Rows are points. Each copy is the shape, with its points in the same order, turned, moved and blurred by noise. Some copies are also mirrored. Which?

Shape, 5 rows:
11	-69
-25	14
-5	43
29	-28
6	9
Copy 1, 5 rows:
-4	-77
-15	3
10	35
33	-52
20	-3
Copy 1 is: only turned
Copy 2:
69	-22
6	46
-25	48
29	-21
10	20
Copy 2 is: mirrored
Copy 3 (5 x 2):
17	-75
-16	10
6	42
36	-34
17	4
Copy 3 is: only turned

Shape (9 x 3):
11	-16	-68
3	-32	34
-1	67	-36
39	3	-43
4	-10	21
-4	22	-4
38	-2	-23
47	62	38
-5	-27	-17
Copy 1:
11	-47	-56
-2	7	29
68	15	-59
-9	-13	-60
7	11	8
39	13	-18
-5	4	-42
30	87	-24
10	-25	-8
Copy 1 is: mirrored
Copy 2 (9 x 3):
-4	15	-62
28	-66	1
-19	45	21
22	19	-29
20	-39	14
-5	-6	15
38	2	-13
42	13	76
3	-29	-28
Copy 2 is: only turned
Copy 3, 9 rows:
25	-35	-56
-27	-26	40
24	53	-41
-12	-7	-48
-18	-3	26
12	17	1
-19	-4	-28
-47	69	16
6	-33	-2
Copy 3 is: mirrored
Copy 4, 9 rows:
58	-24	6
-22	41	-11
0	-32	83
46	3	37
-16	27	3
-7	-3	38
32	23	33
-23	50	90
15	3	-11
Copy 4 is: mirrored

Shape, 9 rows:
-16	36	48	-18
-19	-23	-23	-13
18	43	28	-11
15	6	-41	-48
-34	-34	-40	8
-11	39	20	10
36	6	-3	-12
-48	-57	-6	44
21	13	7	-55
Copy 1 (9 x 4):
37	35	5	-45
-9	-34	18	-8
46	24	-23	-17
25	-60	-27	-5
-38	-38	18	1
6	31	-19	-32
40	-9	-20	12
-65	-4	51	11
58	-28	2	-19
Copy 1 is: only turned
Copy 2 (9 x 4):
-48	10	34	-30
-4	-31	-51	-24
-13	27	26	-9
5	29	-51	-38
-11	-54	-56	-8
-33	6	19	7
20	13	-7	-17
-11	-95	-28	7
4	25	-14	-51
Copy 2 is: only turned

Shape (9 x 6):
28	-49	23	-31	13	-12
-33	-44	56	-25	0	4
12	9	-39	6	9	50
7	3	42	-32	10	17
20	-1	-45	23	0	6
-73	17	-8	-18	62	-19
24	35	-39	-2	-48	17
41	21	-11	47	-26	23
-54	8	22	-31	86	-32
Copy 1, 9 rows:
40	-10	22	-35	35	2
7	-34	66	-51	-4	5
-31	-6	-30	12	37	24
-5	6	43	-30	30	22
0	-19	-49	15	22	14
-76	-12	18	-36	5	-58
-5	21	-53	-3	-8	44
4	3	-19	52	7	36
-56	-1	53	-51	24	-71
Copy 1 is: only turned
Copy 2 (9 x 6):
29	-16	-35	-5	24	35
32	-22	27	20	14	36
-5	-11	-29	-14	25	-67
40	12	8	-21	16	2
-34	-2	-46	6	31	-35
-55	-17	53	-45	52	13
-29	25	-35	2	-30	-68
-6	39	-35	22	23	-58
-25	-8	45	-52	72	37
Copy 2 is: mirrored

Shape (12 x 8):
19	-17	-9	3	18	6	-20	-8
-44	18	7	4	-36	-5	95	-23
3	-9	0	-11	9	-72	12	13
-17	-17	-59	-28	11	28	-21	-11
20	26	-3	-9	15	23	-17	38
-32	-7	-15	11	-23	32	-21	-25
17	-8	-2	72	31	-16	7	-35
18	4	-14	-24	24	-52	10	1
7	-26	6	4	-10	2	-17	-18
15	-13	-6	-21	11	-12	40	27
27	-6	-15	-5	-1	24	-25	-37
1	-15	7	-14	36	37	-27	-30
Copy 1:
-5	-16	-20	31	-8	8	-6	2
-67	-2	39	-53	28	-50	42	1
2	-11	4	5	-44	-64	-4	-2
-22	-14	-67	-3	7	14	-27	24
45	-2	-11	3	-9	19	25	25
-36	15	-4	-9	7	33	-29	0
-34	8	19	80	-1	-13	14	-16
5	-14	-25	14	-25	-60	4	-7
-10	-22	-3	18	-11	15	-13	-21
-9	-48	-9	-10	-20	-38	29	18
-4	-12	-34	21	7	24	4	-30
19	-30	-30	33	35	23	-18	-9
Copy 1 is: only turned
Copy 2:
-26	-5	13	-6	29	9	-28	-14
32	-10	-31	26	-40	27	70	11
-49	-7	30	-11	6	-27	45	4
-53	0	-46	-13	8	23	-43	-1
-5	29	9	2	29	-14	-40	29
-2	-14	-16	-13	-29	27	-41	-15
4	-39	22	32	23	-21	-6	-62
-47	15	10	-10	27	-19	34	-5
-16	-11	27	-12	1	26	-18	-16
-29	0	6	14	30	10	27	30
-18	17	5	-7	18	33	-38	-33
-1	-6	-11	-36	44	23	-37	-18
Copy 2 is: mirrored

Shape, 14 rows:
-8	25	23	-23	-4	-28	-10	14	-9	-4	23
-32	-42	-29	28	34	38	-39	-26	-44	9	13
4	2	-24	40	13	-59	41	-15	-30	-60	-50
15	-10	-9	-12	22	-20	-17	-21	-51	36	-17
31	9	-19	-12	62	-22	-7	15	-22	-15	3
15	-3	2	-13	5	-29	8	-29	6	25	15
-13	8	5	-34	-12	18	73	55	18	14	-31
-2	17	22	32	40	-15	-47	30	4	3	-1
63	12	-6	12	12	-38	26	-7	-28	3	22
35	-17	-26	-17	-6	23	-6	-25	-30	-31	-48
39	0	11	14	22	-20	5	-40	39	19	12
8	-16	-28	-55	-30	-8	42	72	40	19	-21
-8	49	-38	25	-2	-8	16	-11	51	-3	-29
-2	-5	2	-20	35	-9	0	-45	12	-50	-10
Copy 1:
16	24	0	-21	-27	-19	-10	27	10	40	6
2	14	-30	-30	33	15	-7	-24	-56	-43	48
-42	42	-11	52	-9	0	20	47	11	-57	-40
8	27	-35	-35	14	8	48	9	-35	1	-10
7	38	-25	-18	12	-18	39	36	33	-19	25
3	0	-4	-13	-15	-26	38	-9	-3	19	-6
-57	-30	-25	-21	-28	46	-11	26	58	41	2
26	18	-33	15	49	-23	-17	26	7	23	17
23	25	3	25	-19	3	66	20	21	2	5
14	0	-53	-21	-18	28	14	7	10	-58	-29
13	-27	-1	16	10	-37	40	-27	23	7	-11
-48	-52	-59	-26	-63	12	4	39	47	44	19
-32	10	-53	37	-5	-10	-4	-38	47	8	-21
3	8	2	-27	-4	-36	-5	0	32	-56	-22
Copy 1 is: only turned
Copy 2 (14 x 11):
6	18	37	0	22	-19	6	15	-30	9	-5
-36	-16	-17	28	22	35	-24	-36	-33	-28	73
-67	10	-43	66	44	-35	24	4	15	-14	-55
-28	-11	-5	-3	15	-52	-16	-23	-5	5	43
6	17	-2	14	62	-31	-16	3	24	-21	16
15	-24	-8	-24	4	-17	4	-16	-17	13	-2
-49	8	31	-30	-21	12	32	81	30	15	-8
11	5	9	46	35	-7	-35	21	-17	38	22
22	12	-14	16	14	-55	25	-10	23	-23	-4
-57	40	-35	-9	10	-5	-23	-32	30	-3	5
34	-40	-30	-5	14	-9	13	-13	10	27	-12
-25	14	-3	-56	-21	-1	0	95	15	-9	-23
-17	9	-62	1	31	10	36	38	-11	56	-12
-25	-7	-9	-1	65	25	1	-32	5	-2	-28
Copy 2 is: mirrored
Copy 3:
-30	12	-1	-32	-4	-23	-17	-3	16	-10	13
7	-48	-16	16	3	24	10	-1	-73	1	26
-42	32	26	2	83	11	13	19	-30	-63	-53
2	8	-26	-30	9	-20	3	-26	-55	-8	-28
30	11	-16	-30	58	-10	-18	-3	-13	-42	14
1	0	23	-10	15	-35	1	-36	-13	-4	-11
-15	18	-20	-16	32	6	51	34	65	30	-44
3	4	-14	-2	26	-20	-63	32	-16	5	8
6	57	-5	-1	34	-49	15	-21	-7	-48	2
7	7	-7	2	-6	34	21	-5	-28	-61	-47
28	14	37	26	20	-30	-14	-29	3	-4	-12
-8	-14	-29	-25	12	-41	46	37	83	-2	-48
-25	-15	-10	47	56	2	-21	-15	41	-8	-51
7	-5	47	-17	23	36	-15	-27	-2	-31	-11
Copy 3 is: only turned
Copy 4 (14 x 11):
-21	52	27	-3	-37	10	-20	-2	1	-25	14
0	-54	19	25	11	14	-38	-18	-40	13	12
24	36	-35	-30	52	-49	-12	21	-8	-57	-39
2	19	11	-30	-17	-15	-34	-3	-33	34	-25
38	29	22	-43	-6	25	-36	12	-14	-15	3
15	41	-12	-3	-24	-12	-5	-8	5	20	7
-48	41	2	-32	12	23	65	60	26	4	5
-2	39	37	1	14	18	-78	30	7	-13	15
47	49	-14	-17	-39	-7	-16	31	-18	-11	-11
-3	-17	-8	-25	-4	-1	-4	9	11	-6	-67
48	51	-9	21	-18	3	-23	7	36	28	-2
-37	23	-4	-63	-23	19	43	60	50	9	28
-8	57	-54	7	32	38	-24	17	47	-8	-6
26	28	11	-12	24	9	0	-52	23	-20	-18
Copy 4 is: only turned

Shape, 17 rows:
-20	56	47	-1	16	38	5	70	17	51	2	14
-29	8	1	-18	33	16	-4	76	24	23	17	26
0	-3	26	-27	49	-29	-13	6	49	-9	25	-21
-6	16	-2	2	-35	26	-58	-39	-5	-22	-12	4
79	-13	16	-14	-60	-15	-31	17	9	-23	18	12
36	13	6	-12	19	-46	-33	-9	20	5	37	-7
20	-2	-24	-31	-17	25	-57	-39	-14	-47	16	1
-24	52	22	-32	58	-33	-6	0	-12	30	24	32
22	-50	-8	-38	-44	-7	-47	-12	-37	-15	9	-29
-51	59	14	-13	13	-8	5	57	9	-17	35	27
-46	-7	11	10	-24	13	-45	50	-16	-31	-67	29
-9	22	-25	-4	11	-53	-23	15	31	40	36	-22
-35	27	-16	-21	35	19	22	40	40	26	-14	56
-45	-33	30	2	-50	37	-29	-17	-1	-26	4	61
17	-31	-6	24	-13	23	-58	-7	-15	-30	26	8
-37	-3	5	37	6	14	10	14	-38	-29	-23	40
42	-45	-11	-19	-44	-5	-1	-27	15	-34	18	-52
Copy 1:
33	-5	39	58	-14	48	-50	30	-80	7	12	-15
1	-8	8	13	-23	10	-44	50	-70	31	15	-4
13	-27	8	-12	17	-40	-64	20	-18	-22	45	-29
8	33	-48	34	-13	-14	0	-36	-13	-47	-9	-33
68	33	-15	-31	-59	-19	-8	-22	-13	-54	36	13
57	1	-3	-2	-1	-68	-40	-2	-24	-17	34	-22
-5	44	-57	-8	-6	-37	6	-46	-20	-32	27	-23
15	8	42	42	22	-45	-60	-9	-36	40	12	-24
36	19	-59	-30	-38	-11	12	-32	21	-2	37	-40
-16	12	31	69	-23	-20	-33	36	-43	12	39	9
-11	35	-40	32	-23	38	-12	41	15	-8	-40	6
50	-17	6	22	-18	-69	-22	37	-37	7	22	-58
-29	-8	41	14	-16	-4	-38	34	-74	14	-30	-9
-31	0	-51	33	-71	10	-37	-45	-8	-20	-20	8
26	5	-80	4	-19	-21	-5	-26	-26	-23	15	11
-12	-12	-18	43	-5	11	7	-5	-5	8	-31	36
26	-22	-30	-42	-33	-27	29	-26	9	-55	51	-36
Copy 1 is: mirrored
Copy 2 (17 x 12):
-22	78	32	-50	49	51	9	-9	0	1	-22	21
-6	47	-18	-61	49	43	16	1	-6	32	26	11
-11	3	17	-23	29	-12	12	-56	-8	22	57	-18
-65	-10	-34	18	-32	-1	0	4	-21	-17	-7	9
-17	-53	22	-6	-16	1	-11	9	-69	52	-25	-2
-21	-7	11	8	14	-21	-7	-46	-12	56	15	-13
-34	-26	-59	29	-30	0	-20	-11	-45	-1	10	-17
-18	51	-8	-5	49	1	-42	-55	27	30	25	33
-14	-39	-18	2	-55	-4	-36	29	-17	29	17	-39
-22	72	-4	-10	59	14	-5	8	-32	20	42	40
-81	-12	-21	-40	23	42	-6	68	-3	-14	28	23
-25	38	0	-12	22	-45	17	-16	12	68	19	-15
-2	38	-41	-66	64	13	17	-13	7	1	8	49
-36	-15	-27	-14	-50	41	9	24	-24	-13	30	72
-36	-28	-31	30	-29	40	19	10	-23	28	16	-10
-22	-6	-24	18	36	44	4	48	21	-11	27	49
19	-52	3	12	-39	-38	12	15	-38	8	16	-41
Copy 2 is: mirrored
Copy 3:
-18	13	-12	-52	-7	47	-26	14	21	52	-6	60
-31	-35	-21	-44	2	35	-13	-16	6	8	-2	29
-52	-4	23	-50	19	-32	-9	-23	65	3	13	-9
33	20	12	5	18	3	-31	24	22	13	-9	-70
49	9	20	-2	-35	-56	-37	17	46	-46	7	-1
-17	20	1	-30	22	-69	-24	-8	48	-12	-2	-9
41	24	11	-17	-1	-23	-17	-5	8	-22	-2	-95
-61	29	2	-59	50	-21	-15	2	-17	12	-16	14
9	17	22	33	-53	-36	-30	-27	19	-32	-26	-56
-38	18	-25	-35	26	42	-11	16	-12	-7	49	17
10	-14	35	37	27	75	-22	18	18	-30	-35	-15
-47	-12	-55	-12	12	-36	-19	13	48	4	-1	-3
-32	-54	-2	-61	25	31	13	28	-7	17	-5	16
22	-41	59	18	5	24	-64	3	-32	6	23	-47
51	-10	18	9	13	-9	-32	-32	22	-4	7	-47
8	-9	35	30	44	30	11	-10	-19	7	0	7
22	-1	41	24	-52	-62	16	-5	53	-10	26	-54
Copy 3 is: mirrored
Copy 4, 17 rows:
-7	60	-29	29	-34	67	54	26	-13	-21	-1	-43
-28	34	-41	11	0	29	61	31	1	12	34	-47
-50	19	10	-28	-15	-24	23	10	12	18	1	-79
-13	16	-1	-16	13	14	-65	-1	24	-4	16	18
51	-33	15	0	-14	-28	-25	52	32	-21	31	-29
-10	26	26	3	12	-44	-1	18	10	-4	21	-73
7	-12	11	-38	48	7	-59	-1	30	15	38	-13
-31	76	20	-3	21	4	42	0	-41	-22	32	-57
8	-38	-3	-12	-2	-23	-56	22	-10	30	59	-13
0	91	-26	-30	-1	21	54	28	9	2	27	-30
-36	17	-61	-39	-3	30	-14	72	-9	-21	25	35
-31	60	-15	30	-4	-48	1	11	8	15	36	-72
-48	40	-50	4	16	26	73	-2	17	-33	32	-22
-13	8	10	-19	9	17	8	28	27	14	31	76
9	-8	-7	-3	42	-6	-34	31	21	32	5	4
-6	28	-53	-24	28	-3	22	20	-28	-16	-1	41
25	-46	-7	-20	-27	-52	-37	-12	27	29	24	-32
Copy 4 is: mirrored

Shape, 18 rows:
22	-43	-37	-57	17	38	21	25	52	18	33	-9
-7	-17	-23	24	-5	-59	-27	26	38	40	-40	42
-15	14	-43	2	37	8	-53	8	-15	-14	53	0
-7	-32	10	-3	28	34	16	22	-36	-4	-3	-46
18	7	-5	52	-35	7	14	2	16	-3	21	35
25	41	-46	17	-50	-43	-55	-40	-25	-33	-17	39
14	56	-1	-32	-5	-28	-36	-16	14	17	28	-50
25	40	20	-53	21	-57	8	25	-26	20	-16	54
-19	-43	8	26	47	39	-58	-16	35	10	53	-3
-11	-2	-35	-44	-14	-42	23	-30	2	17	-7	41
-36	-12	26	37	5	-46	24	-38	53	-17	15	-15
20	43	-63	-50	26	17	-26	-32	35	53	-33	-40
-26	28	-32	31	5	-19	19	46	-23	-22	-12	48
0	-20	13	8	-8	-15	-18	6	-4	60	1	-7
-54	15	-12	8	-8	-34	-4	-53	33	22	-21	-8
-76	12	-41	-5	-28	21	-17	21	-13	-26	7	19
-44	-47	-64	44	-1	-14	-57	17	-23	18	-33	-11
-40	20	11	23	-25	22	-39	-8	51	2	-25	-2
Copy 1:
24	-16	13	-17	0	11	25	-5	0	-25	95	-32
-12	-2	33	-10	-50	4	-9	56	77	43	9	5
34	-25	-53	20	5	-5	-21	37	-7	47	26	-25
5	-22	16	18	2	-34	4	5	-40	-33	-5	-18
-26	40	-23	10	-16	44	34	40	-1	14	-3	3
-40	-16	-87	-45	-36	0	10	46	40	66	-21	24
-53	-27	-52	-6	-15	3	-39	-27	19	39	19	-58
-33	8	-16	15	-51	-41	-40	-24	38	40	41	57
69	7	-23	31	19	21	5	16	33	4	3	-57
-24	-40	-2	-19	-20	14	9	-11	37	40	31	48
-37	-37	2	73	-2	35	31	10	65	2	-12	-23
-24	-30	14	-57	5	-30	7	-30	17	82	43	-66
-35	8	-5	26	-4	-14	-2	78	4	40	15	45
7	-12	23	-1	-42	20	-29	-2	16	9	-14	-20
-37	-46	15	11	18	20	12	-2	59	52	-14	-17
-15	-24	-20	-15	61	10	-22	68	2	19	9	33
26	-63	23	-29	-12	-4	-13	82	11	31	-41	-16
-28	14	2	-10	47	5	-1	34	64	18	-20	-36
Copy 1 is: only turned
Copy 2 (18 x 12):
39	-42	16	-61	36	-22	31	-30	-28	48	11	-46
-31	6	-48	27	-30	-11	35	18	-65	69	-1	8
-60	-5	23	8	34	29	-14	-35	-4	20	27	-42
-12	-27	33	-41	15	23	13	-50	-20	-6	-50	19
-13	5	24	-18	-12	15	-11	62	-25	15	4	9
-29	14	-21	77	27	2	-54	49	13	21	4	14
-12	16	32	10	8	-29	-44	-54	8	56	33	25
-39	38	-35	1	12	-79	18	-18	-24	-17	13	27
-43	-70	25	-29	-15	56	20	-26	-13	27	55	-12
25	1	-14	43	-3	-45	1	-2	-44	-5	9	-19
9	-9	43	17	-92	9	22	-2	2	24	6	4
44	14	7	33	69	-1	11	-65	-33	73	43	25
-58	42	21	19	12	-4	26	30	-39	-5	-38	-20
-17	-21	-7	-17	-18	1	-16	-23	-60	32	8	35
13	-7	36	68	-42	8	10	-17	-42	35	21	21
-45	-26	65	50	23	-6	0	9	-51	12	-23	-38
-45	-32	-17	47	8	64	-3	-17	-66	52	-44	-13
-29	-41	60	37	-4	8	20	15	-32	63	15	38
Copy 2 is: mirrored
Copy 3, 18 rows:
42	17	-25	-90	12	-27	17	25	-50	27	4	-37
-42	-77	-18	-47	-3	-20	25	-23	6	8	5	38
-11	22	-38	19	48	-17	19	-11	-2	-1	17	-42
19	18	0	-4	4	28	-26	19	-47	29	-44	-20
18	-19	-2	-1	4	-50	7	22	-14	-47	-11	42
3	-18	-23	27	-42	-36	20	-57	62	-50	10	7
-22	39	4	-35	10	-32	16	-5	62	9	-37	-33
11	-10	0	-22	16	-55	9	-83	9	52	-51	36
-13	-8	25	10	46	-17	25	53	-31	18	42	-49
37	-29	0	-48	-5	-17	55	-62	2	-8	-27	2
6	-41	61	-40	47	7	-6	17	18	-42	-16	1
21	-6	-52	-55	-14	-10	46	25	64	53	-31	-52
15	-21	-48	9	36	-4	-6	-37	-13	-17	-18	63
-37	-16	15	-20	-12	-15	35	12	-18	21	-41	4
8	-42	28	-33	18	30	52	-1	49	-14	-21	1
16	27	-32	-2	23	45	37	-19	-7	-23	25	34
-50	-47	-45	9	-17	54	20	-4	-22	-8	12	-12
-4	-9	14	-19	4	13	22	43	41	5	26	37
Copy 3 is: only turned
